Rows are points. Before rounding, the points of a table are all equally far from one centre. They may lie mostly on one side of it. Write the centre, to within rounding.

Points:
[[ 14  22  34]
 [-54   4 -14]
 [ 44   5  11]
 [ 39  51 -29]
 [ 22  65 -16]
 [ 24  30  29]
 [ 47  25   6]
 [ 45   8   9]
 [ 24  64 -14]]
Centre: [ -1  16 -18]

Points:
[[ 46   3  -6  30  -9  43  19 -13  62  15 -43]
 [ 78  32 -10 -19 -68  11 -11 -14  41  13  -2]
 [  5  23 -15   1 -14  23 -46 -28  43   6 -55]
 [ 70  15 -38  15  21  -2  -7   1  72  10 -30]
 [ 48  33   0 -16  10 -13   6  22  10 -30 -61]
 [ 86  -1 -45 -15 -20   8 -25 -18  30  -5 -35]
 [ 36 -10 -31 -31 -25 -14 -61  -5  11   1 -28]
 [ 42  35 -34  12 -55  -9  30   2  48  13 -47]
 [ 68  24 -30  20 -13  15  30  -2  51  34 -47]
 [ 64 -20  13  -6 -16  -3 -18 -20  26  15 -64]
 [ 39 -30 -21  18   6 -25  22  32  53  -2  -4]
 [ 66  14 -39  14  12 -31   7  -6  37  26 -43]
 [ 38 -17 -26 -12 -29  23  19  11  28  39 -71]
 [ 25  -3 -32  39 -15  28  -7  12  22  37 -43]
 [ 52  13   3  11 -17 -24 -31   9  30  44 -58]
 [ 63  40   4 -11 -19 -21 -35  34  71   1 -30]
 [  5  28   2  -5 -20   6  50  12  63  -9 -51]]
Centre: [ 31  13  -9 -18 -13   5  -1   6  35  10 -15]

Points:
[[ -2  19 -10 -39  -9  28 -12 -17 -34  -6  26  -1   5  53 -32 -11  -6 -37
    9  41  31 -52  -7 -82]
 [ 25 -47  44 -24 -11   9  -6 -29  10  -9  -5 -31  26  71 -42  -8  -2 -11
  -26  17  35  -5  40 -12]
 [ -5   0  51   3 -25  19 -49 -72 -47 -24  13  -6  39  57   3 -21   6   0
   24  -7  23 -29  46 -27]
 [ -6  12  57  -6 -23  54 -36   7  13 -25  75  17   0  24 -38 -27  12 -43
   -3  35  49 -48  -3 -39]
 [  7  63   3   0 -18  32 -27 -30  12  12  -5 -40  13  64 -52 -10   6 -26
    1   7  58 -53  48  -4]
 [ -9  58  11 -23 -24   8 -18   7 -24 -38  34 -30  31  22 -40 -33  12  -4
   30  37  29 -26  26 -11]
 [  5  25  62 -68  12 -10 -26 -12 -10 -20   6  -4  22  46 -68 -17  33 -36
  -11   9  32 -13  39 -70]
 [  6  14  16  10  33  56  24  -4 -36 -35  63  -8  44  52 -42 -18   8 -43
    2 -16  28 -13   3 -12]
 [ 11  33  40  -8 -33  23 -22  -3 -17 -12  26   0   3  78 -27 -16   4 -29
  -22  18  -9 -50  61  11]
 [-10  10  65 -25   2  44 -26 -33 -26 -28  10 -21  20  53 -43 -18 -25 -51
   12  -6  31 -38  -3   8]
 [ 25  22  61 -43   0  -6  -9 -41 -12  15  21 -11   9  57  -5   0   4 -56
   -5  19  18 -33  71 -49]
 [  3   5  57 -11  -9   2 -16  -5 -29 -14  23   8  32  40 -26 -52  30 -37
   23  18  75 -65  20 -53]
 [-17  17  27  -8   7  20 -25 -30  -1 -18  50  -2   8  79 -38 -29   6 -61
   41  12  65 -20   9 -28]
 [-22  22  61 -33 -17   9 -52 -14   2 -27  55 -43  36  66 -35   3  -4 -50
   19   4   3 -30  11 -43]
 [ -1  43 -15  33  -4  14 -27   0 -17 -43  55 -26  20  85 -45 -17  17 -36
  -25  20  56  13  -1 -62]
 [ 23  15  36 -23   6  40  -9 -49 -28 -36  84 -20  15  73 -37 -13   5  20
   -4   0  27 -31  13 -43]
 [ 36  31  37 -26  -7  27  31 -43 -29 -15  14 -45  19  38 -52 -18  21 -12
   -7  24  61 -34  -5 -11]
 [-30   7  49 -27   9  10 -64 -39 -19   3  47 -21  25  67 -43 -39  13 -32
  -10   7  33  -3  16  -9]
 [ 32  47  64  -6  -8   8 -28 -36  -4 -35 -13 -23   9  86  -3 -24   0 -24
  -15  34  73 -37   9  -8]
 [ 12  39  72   9 -53   4  -3 -29 -19 -49  45  32  11  71  -2  -6  -2 -36
  -34  10  44 -29   3  -5]
 [ 21   5  23 -10 -17  15 -39 -22   7  43  26  36 -28  78 -21   1   9   5
  -53  23  27 -51 -11 -26]
 [ -8  29  38 -27  18  -6 -33 -38  -8 -13  21 -23 -10  19 -69 -28   0  -7
   -2  47  34 -82  33 -35]
 [-23  26  57  -7   0   9  -8 -30 -39  16  37 -11  42  59 -63  50  -3  -4
  -29 -31  31 -19  -3 -64]
 [ 31   6  34 -10 -30  15 -16   0 -13 -14  73 -44   6  41  -3   6  15 -25
  -20  25  36  -6  48   2]
 [  1  18  69 -13 -17  13 -24 -47  -9 -12  64 -52  23  49 -23  -2 -39 -12
  -41  20  18 -51   7 -18]
 [ 61   5  26 -42 -32  12 -39 -14   7   9  52 -40  12  48 -22   7  36 -62
  -31 -13  35 -21  27 -45]
 [-10  17  -2  66  -3  30  26 -19 -16 -16   2  -5   6  83  25  12  20 -34
  -14  -6  49  -8 -19 -27]
 [ -9  37   5 -30   2  12 -48 -39 -44 -43 -22 -28  30  66 -19 -21   4 -34
  -19   9  52 -42  19  -1]
 [ -3  17  37 -10  -7  45   7  21 -23  -3  47 -14  -6  55  -7 -28 -15 -27
   21  -4  49 -40  30 -28]
 [ 49  37  58 -25  39  13 -16 -21  18 -27  22 -42 -14  67 -41 -19  14 -29
   20  19  38 -30  41 -12]
 [ 17  -4  23  -7 -27  -3  -2 -59  -8  -2  10 -13 -26  70 -19 -48 -12   2
   -8   4  57 -39  35 -21]]
Centre: [ 16  25  25  18   8   5 -25 -25  12 -19  14   2  19  22 -20   0  14 -18
 -20  -6  18 -25   5 -41]

Points (29 x 24):
[[  6  -2   8 -28   1  25 -65 -18  83   1 -24 -26  25  33  -9  -2 -17  16
  -76 -26   4 -32 -14  27]
 [-28 -51 -30 -21  15 -15 -74 -25  61  34  -3  -7   6  56 -31  34   6   2
  -44 -10   9 -55 -30  22]
 [-26 -33 -64   1 -20  23 -62   3  45  22   0 -18  14   8  12  40  12  -3
  -62 -44   6   0 -45  11]
 [-25 -35 -36 -13  10 -10 -64 -31  44   7 -37  -9  -9  15  18  54  14  25
  -70 -37  13 -26 -12  14]
 [-20 -31 -64  21  -8  30 -45 -45  45  18 -14 -45  51  38  14  10 -15  -5
  -15 -20  -9   4 -25  19]
 [-11 -44 -33   4 -12 -21 -58 -31  49  -3   9  -1  46  -6  -3  50  -2  16
  -62 -36 -38 -36 -13  23]
 [  4 -28 -35  -9  10  18 -62 -11  66 -26  -7  18  25   3  22  56  21  12
  -48 -16  -4 -34 -46  45]
 [-28 -32 -15 -11  -2   1 -54 -46  74   3 -49   1  16 -18 -22  53  -9 -20
  -47 -45  -9 -19 -45  46]
 [-26 -21 -35  13  40 -13 -72 -40  40   6 -30   2  36  42   8  30  22  15
  -48 -22 -40 -26 -40  38]
 [-35 -43  -7  34 -19  17 -45 -17  76  11 -19 -15 -21  21  26  19 -12  30
  -55 -46 -28 -36 -44  -8]
 [  1 -20 -31 -11  20 -20 -58   3  62  16  17  -3 -26  -4 -22  37 -20  58
  -21 -53 -36 -26 -51  -1]
 [  2 -24 -21 -24  30   9 -60 -40  74  17   3 -28  11  35 -12  47 -18  29
  -48 -29  18 -52 -24  31]
 [ -6 -24 -39 -21  26  41 -48  -6  59  -2  -6   6  50  -2 -18  42  45  40
  -27 -27  -7 -21  -5  40]
 [ 16  -5 -46 -16   6  36 -76 -38  78  11 -30 -12  26  12 -42  30  18 -17
    6 -27 -19 -12 -32  33]
 [ -7 -13   5   9   9   3 -75 -30  84  -6 -25 -47   5  -8 -21  23  12  15
  -35 -50  10 -18 -45   5]
 [ -8 -33 -12   5  17  12 -91 -39  91  14 -10 -13  17  -4 -27  -2  15  21
  -45 -48  -9 -17 -14  21]
 [  9 -16 -17  -7  17 -25 -68 -61  69  -4 -24  -6  24  -2  23  51 -11  12
  -46 -32 -10 -13 -38   8]
 [ -9 -52 -25  -4  10   7 -79 -24  22  -4 -38 -10  15  20   3  -1  24  52
  -39  -8  -5 -27 -35  34]
 [  5 -31 -10   2   7  41 -83 -15  28  -6 -33   7  32  15   6  18  14 -20
  -23  35 -39  -3 -31  23]
 [-15 -30 -27  24  12 -14 -61   0  76  17 -25 -12  10   8  15  26  12  -3
  -79 -40  -5 -15 -26  -4]
 [-41  -8 -25  10   0  -2 -73 -52  47   1 -32 -46  18 -20  11  53 -12  -5
   -5 -14 -14 -46 -44   5]
 [ 11 -43 -17   2   9  16 -55 -43  57 -13 -20 -31  30  14  14   1  29  28
  -11 -14  11   1 -43  42]
 [-33  -3 -35  -6 -10  13 -43  -2  56  57  -7 -54  -1   3 -47  13   0  24
  -36 -37   1 -29 -55  25]
 [-23 -33  32  17  17  -3 -74 -15  57  -5  -9 -11  -8  -9  42  50   7 -24
  -25 -12 -27  -8 -34   2]
 [ -7   5 -10  20   7  16 -75 -11 105 -11 -29 -15  27  13   9  13  -8 -14
  -29  -7  35   1 -49   0]
 [-21  -4 -17 -24 -15  -9 -78 -23  74 -12 -21 -43 -15  -1 -11  39  -6  44
  -16  -2 -25 -34 -48  -2]
 [  3 -19  -1 -23  -5  -6 -96 -22  56  10 -19  -3  36  21 -36  47   5  -9
  -34  -7 -23 -29 -41  53]
 [-48 -22 -26  30   9  17 -69 -24  56  17  -4 -11  24 -14  33  33  24 -11
  -25 -14  -6 -33 -64  41]
 [-25   7 -29  33  17  -1 -72 -54  81   9 -13 -10  -1  39 -22  10   9  19
  -55  -1 -40 -34 -50   5]]
Centre: [-29   3  -8  -1  -2  10 -31 -16  34   4  -3  20   5  18 -13  13 -12   5
  -7 -21  -3 -15 -16   8]

Points, 30 rows:
[[-27 -60 -23 -15  27  36 -17  67   4 -50 -37  13 -10   6   1  -5  17 -36
  -28  37 -37  -4  12 -22]
 [  1 -22   2 -11  -3  24  52  81 -14 -46 -32  20 -24 -16  -7 -35  19   1
  -10   6 -84 -26 -24 -18]
 [-31 -22  24 -17  18  36  11  36  -6 -67  -5   3   0  -9  39   1 -12 -35
  -10  33 -84 -15 -10 -58]
 [ 11 -79  -3 -47  17  26  37 -13  -6 -71 -46  -6 -19  17  21 -43   7 -27
  -24 -19 -30   6 -14   5]
 [-34 -41 -17 -10 -12  16  33  49  -9 -42 -54  31  -9   1  12   1 -58 -55
  -22  -2 -67  12  12   3]
 [-69 -63   3 -17   6  46  11  58  32 -39 -35 -33   7  -1  46 -37   3  24
    4 -14 -79   1   8 -27]
 [-45 -42  36  -3 -18  45   3  23  11 -58  10 -23  17  -5 -16 -18  10 -16
   22  10 -80 -14  -2 -39]
 [-28 -16  -8 -20 -48  39   9  66 -19 -66 -22  25  16  16  -1  -4  33   8
   -3  21 -64  -2 -35 -14]
 [ -6 -57 -11 -52 -13   8  57  27  38 -51  -4 -27  13 -18  30 -43  21 -29
  -37  49 -67  -5  26 -20]
 [ -4 -30  56 -41  25  42  36  45  -6 -19 -56  -4  12  12   4  10   2 -14
  -37   8 -61 -32 -12  -6]
 [-45 -62  10  -1  15  22   0  49  -7 -67 -27 -29 -50  -2   0 -24 -17   1
  -39 -15 -27  -7  11 -12]
 [-35 -51  23 -34 -12  31  -3  41 -26 -74 -30  13  16 -17  37 -41  21  10
   -7 -20 -50  24 -54 -45]
 [-62 -45  78 -51  -3  31  30   8 -39 -50 -21  14   5  19 -15 -24  42   0
   -6 -23 -46   7   7 -16]
 [-32 -17  45 -20 -26  42  42  13  20 -44 -21 -38  -8   4 -12  -6 -15 -50
   17   5 -57 -14  -9 -24]
 [-45 -45   1 -37  51  26  11  47  12 -27 -35 -20   5 -27  31  25 -20  -3
   -3  23 -68 -15 -33   6]
 [-25 -41   7 -21 -14  25   7  -4  -6 -88  -6  13  -8   4   3   0  40 -45
   -1   3 -78 -57  -2 -14]
 [ -5 -47  12 -57  39  34  21  35  10 -31 -20  10  15  10 -26  -8   9 -42
  -14  29 -70 -10  16 -28]
 [-46 -46   0  17  -9  51  18  78 -11 -38  -8 -42   4  12  20 -19 -13   7
  -17   9 -62 -28   6 -39]
 [-11 -49 -26   8   4  31   2  25 -51 -59 -22 -31 -12 -16  14 -26 -11  -8
   -9  25 -74  10 -13 -22]
 [ -3 -26  22 -56 -24  34  30  31 -36 -33 -34 -13  25 -19  -3  11 -18  18
   33   7 -50 -24 -36  38]
 [-39 -27  25 -41 -36  40  -9  34 -34 -64 -29  -3 -29 -13 -16 -42  28  -7
    2  21 -34  -3 -16 -34]
 [-37   4  29 -36  11   4  28  60 -16  -6   9  -3  18 -30  27   6  45 -26
   21  49 -96 -12  -4 -13]
 [-29 -56  12 -36 -31  30  -7  40 -38 -92 -34 -24  35 -12  38 -37 -14  -7
   12   5 -59  -4  -5 -13]
 [-38 -39  22  27 -34  49  -2  53   2 -83  -6  10  13  -2  -4 -47  18   1
   15   1 -52 -21  10 -12]
 [-46 -47  22 -47  -1   9  33  54 -11 -28  -9 -10 -24  -6  65  -1   7 -60
  -36   3 -88 -43  -5   9]
 [-35 -31  45  -3 -38  37   2  58 -49 -41   4  -4   5 -30  20 -60 -19  17
   -8   5 -44 -11  -9 -43]
 [ -9 -18  20  -3 -24  25 -15  57  -3 -52 -12 -17 -24   0 -18 -41  -8 -19
  -20 -27 -68 -18  18  -3]
 [  8 -47 -31 -51 -26  21  16  44   2 -63 -43  12   1  -1  23 -20   7   2
    7  48 -79 -20  56 -25]
 [ -1 -49   1 -41 -17  36 -24  39   0 -69 -11   4 -35 -27  -6  -7  13 -33
  -10  -6 -69 -23 -10  -7]
 [-22 -62   3 -11 -14 -10  20  29 -48 -64 -35 -10   7   1  20   1 -34 -26
  -50   8 -60  23   8 -53]]
Centre: [-26 -36   1 -20 -11   1  33  20  -8 -16 -11  12   9 -14  37  -5  17  -3
   4 -13 -22  -7  18 -11]

Points (31 x 24):
[[ 47  24  37  16 -19  23 -13   3  56 -20   2  22  10  11 -29 -22 -46  35
  -17 -60 -14 -24 -58 -20]
 [ 45  34  52   0  -2  29 -34  17  72  12 -13  12   7  51 -21   5 -16  28
   -8 -60  -9 -47 -20  21]
 [ 51  46  47  47  -7  -4  -6  43  47 -16  -8   6   9 -10 -44  -3 -28  18
  -31 -69  20 -19 -20 -19]
 [ 48  47  38  14 -21  50 -24   6  55 -43  47  15   5  55 -33   7   3  16
   -9 -68  11 -28 -26  21]
 [ 37  12  65   6 -31   6 -49  15  36  -8  -5   7  22  33 -29  -7 -30  38
   -3 -48  -7 -54 -36  -3]
 [ 41  56  -3   7 -14  56 -20  14   8  30  -6 -13   5  17  -2 -12 -14  10
    6 -29  -6 -33 -67 -24]
 [ 52  70  48  46 -12  27 -10  21  12  26   9  14  22  32 -41 -20 -13  14
  -19 -55  13 -20 -64   2]
 [ 51  32  71  -2   4  15 -30  25  38  14   3  25 -30  12 -19  -3  -1  22
  -32 -43  16   1 -73  -8]
 [  9  22  63 -19 -20  35 -33   9  29  10   8  10  14  63 -29   5 -29  40
  -31 -64  -6 -30 -29  -1]
 [ 60  32  61  29 -16  35 -22  33  23   8  -2 -10  -2  48 -24 -13  -9  37
   10 -54 -13 -11 -61 -11]
 [ 53  74  37   9  32  11 -17  38  37   5  13   3  41  24 -27  -3  -1  55
   17 -55  51 -14 -56 -19]
 [ 24  29  51   9 -41  30 -43 -27  34  19  15  22  26  40 -16  10 -27  45
  -19 -43 -10  -4 -61  10]
 [ 42  47  68 -21 -11   6   8  16  60  50   3  -6  21  41 -25  11 -28  36
    2 -67 -24  -4 -42 -17]
 [ 49  49  42  26 -19  57 -22  18  56   3  37   6  10  17 -32  -7 -25  27
    5 -73  -8  -2 -54  14]
 [ 58  44  50  16 -39  19  -7  36  42  12  25  15  29  40 -30   7 -20  26
    6 -55  -2 -42 -71 -20]
 [ 47  21  26  18 -27  42   4  20  52   5 -10  18  28  36 -35 -30 -39  42
   -8 -31   2   8 -43  18]
 [ 13  59  60 -21   6  22  -8 -11  36  11  -9  15  46 -15 -29 -30  11  53
   31 -44 -18 -20 -35  19]
 [ 46   1  22  -5 -12   9 -33  23  23 -19  24  -8  25  21 -36 -35   0  34
  -46 -60  -1 -21 -45   4]
 [ -2  47  19  -8 -34  33 -12  25  15 -11   7  32  16  53 -27   1 -20  37
  -30 -40 -14 -48 -34   3]
 [ 61  33  42 -17 -20  35 -43  -6  24  -4  22  24  10  52  -9 -12 -18  56
    1 -59   6   9 -54  -4]
 [ 67  40  61  13  -6  23 -23  28  32  -3  15 -11  18   2 -16  -4 -41   8
  -30 -62 -15 -32 -32 -23]
 [ 15  45  66  -1   2  46  -6  19  62  15  -6  -3   8  30 -34  -1 -20  45
    6 -36 -23 -21 -53   6]
 [ 56  93  34  18  16  28 -20  28  44   6  13  -6   3  -8 -24  10 -39   2
  -15 -60  15   6  -8 -23]
 [ 35  56  64  15 -14  31  -8 -19  53 -22  13 -30  26  40 -36 -14 -56  32
  -21 -43  10 -29 -26 -11]
 [ 39  45  58  25 -27  22 -15  31  60  25   0   1  -8  33  13  -2 -13  44
  -17  -8  -6 -29 -62  11]
 [ 58  47  50  16 -19  26 -42  32  53   8  31  14  -4  17 -20 -18 -16  23
  -29 -61 -17 -28 -37   0]
 [ 28  31  39 -18 -41  -1 -23   4  60  25   9  31  13  51 -50 -22 -31  30
  -20 -48  13 -30 -26  30]
 [ 24  53  23  14  -9  43 -39  14  77  28  23  -1  -4  32 -47 -14 -20  17
  -26 -49  22   9 -35  26]
 [ 44  47  25  22  -8  35 -21  29  16  -8   9 -20  -4  29 -36 -13   4  29
  -18 -88   7 -40 -61 -16]
 [ 45  69  52  -5 -35  34  -7  50  34  13  33  19   6  28  -2  -1 -12  46
  -38 -60  -7 -17 -35   0]
 [ 41  36  65  17 -33   4 -28  -6  28  32   2   4  -2  15 -52 -24 -46   2
   -8 -80  18 -29 -48  -2]]
Centre: [  6  36  34   4 -17  -3   2   2  34  -1  14  -1  16  21  10  -8   8  -2
  11 -48  28  -1 -19  -7]

Points:
[[-21  23  -8  55 -64 -38  18  -9  -4  44  18 -21 -14  12  27 -24 -16   4
  -36 -35 -55 -94  -6 -18]
 [  9  -3 -20  59 -23 -28  13  19 -10  48  10  27  -2  15  23  16 -30  17
  -31 -33 -19 -50 -52 -19]
 [-34   5 -10  52  -1 -39  -8 -22  -1  20  15 -16  -2  42  37  14   3  20
  -19  -8 -40 -86 -15  -8]
 [-14   5  20  47 -45 -48  26 -23 -18  28  28 -13  -6  43  10   6 -52 -15
   -4  18 -62 -79 -29  -4]
 [-15 -17 -33  27 -36 -17  46 -15  16  48   7 -39 -46   5  -1  -9 -39 -18
  -22  14 -63 -91 -27  18]
 [-41 -28 -21  55 -52 -43  15 -14  -5  -2  -5  -9 -32  22  26 -20 -45  29
  -35 -19 -41 -52 -12   7]
 [-34   0   3  56 -48 -18  15 -13 -17   3  15  -2  18  49   1  -7 -41  -3
  -47  -8 -34 -87 -13 -20]
 [ -3  -8  -5  23 -18 -75   2  21  12  10  15   7 -19  27  13 -14 -63 -13
  -20  -4 -15 -60   1  12]
 [-24 -20  -8  61 -34 -37 -12   3 -12  46  17  -5 -32  28   9   5 -26  14
  -57 -25 -59 -57 -11   5]
 [-36  -2 -29  32 -33 -15  23  -1  -6  17  46 -14 -15   4  10 -16 -30 -22
  -72 -30 -57 -66 -31 -12]
 [-28 -22  -5  49 -30 -16  23 -12   8  41  34 -50   2  40  11 -29 -41   6
  -48 -20 -41 -71  14   8]
 [-29 -11 -29  56 -37 -50  22 -33  -8  33  -4 -37 -23 -17  -1 -16 -25  13
  -36 -61 -24 -32 -23  -1]
 [-14  11 -20  72 -24 -32  22 -23  10  35  37 -39 -16  45  51 -36 -27 -19
  -24 -11 -34 -58  -1 -27]
 [-18 -11 -27  33 -49 -16 -17 -13 -36  34  -8 -32   0 -13  20  21 -39 -14
  -19 -34 -50 -86 -24   1]
 [ -7  30 -36  29 -45  -1  13 -42 -16  12   8  33 -50  -5   8 -33 -10 -15
  -44  12 -63 -58   4   3]
 [-12   1 -22  58 -24   8  42 -11  35  13  33  -7  -3  43  17  21 -45  24
  -31   9 -40 -89  -6 -19]
 [-28 -15 -12  48 -49  -4   2 -15   4   2  15  -7 -55  37  16 -39 -23 -37
   -3  -5 -77 -56  17   3]
 [ -8 -28 -48  35 -52 -17  22 -21  16  39  25  10 -16  -5  19 -25 -56 -13
  -26 -22 -18 -75  -4  31]
 [ -6   8 -21  58 -38 -35  38  -7  25  28  22  28  -3  14  30 -33 -42  -8
  -39   6 -66 -77  -5   3]
 [-15 -17 -43  45 -40 -25  43 -44   6  -7 -10 -26   6  29  10   4 -42  -7
  -42  -1 -26 -90 -33 -18]
 [-25 -17  -9  61  13   1  10 -28 -23   4   3 -28  -4  24  27  -1 -36   0
  -21  14 -43 -92   5  -6]
 [-37  18 -16  53 -44 -13  30 -18 -17  31  26 -13   9  26  29  -4 -22  31
  -39  14 -68 -81   8  -9]
 [-45  -2 -24  68 -46 -19  49 -13 -23  24  -2 -18 -39   7  30  15 -11   6
   -8 -19 -60 -83 -11 -10]
 [-19 -11  10  69 -45 -29  15 -13 -10  26  21 -33 -10  41  38  -7 -52 -20
  -38 -22 -52 -74  -5  -5]
 [-42 -24 -22  46   0 -21  17 -30 -12  33  -5  10  -9  31  33 -10 -43  -7
  -44 -20 -38 -88 -13  -8]
 [-34 -44  -8  44 -48 -28   5   4   8  18  -5 -11 -37  20  24 -26 -43  -6
  -23  -7 -38 -93  13 -10]
 [-18 -15 -12  15 -11 -21  17 -17 -22  23  24 -48 -16  13  28 -20 -52  -2
  -68 -11 -43 -84  -4 -10]
 [-17  -7 -16  45 -48 -13  10 -31 -16  36  28  32  -6  12  23 -12 -27 -43
  -39   0 -93 -55   2 -23]
 [-34 -20  -8  28 -40 -44  18   2  -4   5  42   8 -25  16   7  -7 -28 -31
  -44 -13 -59 -89  13  -2]
 [-47 -42  -3  63 -31   4   5   4   0  12  26 -23 -27  11  13  -9 -29 -13
   -9  -6 -69 -80   3  -9]
 [-26  -3 -25  57 -35 -40  -3 -20 -16  15  14 -15 -14  56  14  26 -55  10
  -12  11 -53 -72 -17  -3]]
Centre: [ -2   2 -10  20 -29 -10  23 -17   5  24   3 -11 -12   9   6   0 -20  -6
 -10  -8 -35 -36  -1 -17]
